Each row is a point. Each copy is the shape, with its points in the same order, stretched, turned, moved and blurred by noise. Some copies are also mirrored. Which?

Shape:
[[-0.29, +0.23, +0.37],
[-0.27, -0.34, +0.33],
[-0.65, -0.28, -0.02],
[-0.13, +0.73, +0.17],
[+0.01, +0.53, +0.09],
[-0.27, -0.65, +0.22],
[-0.49, +0.41, -0.01],
[+0.34, -0.27, +0.23]]
Copy 1:
[[-0.31, +0.17, -0.58],
[-0.49, +0.26, -0.12],
[-0.28, +0.73, -0.17],
[+0.13, +0.05, -0.84],
[+0.20, -0.03, -0.52],
[-0.50, +0.37, +0.13],
[+0.09, +0.46, -0.63],
[-0.18, -0.27, +0.15]]
Copy 1 is: mirrored
Copy 2:
[[-0.43, +0.07, -0.37],
[-0.58, -0.53, -0.21],
[-0.14, -0.57, -0.56],
[-0.07, +0.69, -0.36],
[-0.06, +0.42, -0.11],
[-0.52, -0.94, -0.15],
[-0.01, +0.30, -0.51],
[-0.41, -0.39, +0.18]]
Copy 2 is: only turned
Copy 3:
[[+0.10, -0.43, +0.71],
[-0.07, -0.70, +0.12],
[-0.40, -0.39, +0.36],
[+0.21, +0.14, +0.99],
[+0.20, +0.16, +0.64],
[-0.21, -0.72, -0.24],
[-0.13, +0.03, +0.92],
[+0.19, -0.33, -0.38]]
Copy 3 is: only turned

Shape:
[[+0.25, +0.14, +0.27, +0.26],
[+0.35, -0.30, +0.47, +0.02],
[-0.09, -0.08, +0.37, -0.33],
[+0.19, -0.19, +0.39, -0.33],
[+0.08, +0.30, +0.19, -0.22],
[+0.18, -0.27, -0.54, +0.38],
[-0.36, -0.24, -0.37, +0.54],
[-0.47, +0.15, -0.49, +0.61],
[-0.11, -0.53, -0.53, +0.44]]
Copy 1:
[[-0.25, -0.02, +0.45, -0.03],
[+0.21, +0.11, +0.75, -0.03],
[+0.20, -0.02, +0.23, +0.25],
[+0.31, +0.24, +0.50, +0.26],
[-0.16, +0.26, +0.31, +0.32],
[-0.06, +0.04, -0.17, -0.66],
[+0.08, -0.61, -0.39, -0.58],
[-0.29, -0.58, -0.49, -0.39],
[+0.26, -0.32, -0.40, -0.82]]
Copy 1 is: mirrored
Copy 2:
[[+0.21, -0.26, +0.24, -0.54],
[+0.26, -0.19, -0.19, -0.64],
[-0.25, +0.26, -0.12, -0.31],
[+0.02, +0.14, -0.29, -0.42],
[+0.08, +0.22, +0.25, -0.22],
[+0.13, -0.87, +0.02, +0.21],
[-0.48, -0.94, +0.33, +0.16],
[-0.45, -0.79, +0.65, +0.25],
[-0.34, -0.98, -0.15, +0.26]]
Copy 2 is: only turned
Copy 3:
[[+0.72, -0.19, +0.30, -0.18],
[+0.69, -0.41, -0.22, +0.23],
[-0.06, -0.56, -0.35, -0.11],
[+0.28, -0.45, -0.54, +0.03],
[+0.30, -0.29, -0.24, -0.53],
[+0.39, +0.55, +0.18, +0.59],
[-0.25, +0.30, +0.66, +0.48],
[-0.23, +0.39, +0.91, +0.03],
[-0.07, +0.51, +0.29, +0.90]]
Copy 3 is: only turned
Copy 4:
[[-0.26, +0.24, +0.09, +0.35],
[-0.12, +0.87, +0.05, -0.04],
[+0.29, +0.42, +0.20, -0.07],
[+0.25, +0.66, -0.03, -0.16],
[+0.32, +0.00, +0.07, +0.23],
[-0.95, -0.30, -0.64, -0.25],
[-0.90, -0.40, +0.03, -0.24],
[-0.81, -0.92, -0.06, +0.04],
[-1.15, -0.13, -0.54, -0.49]]
Copy 4 is: mirrored
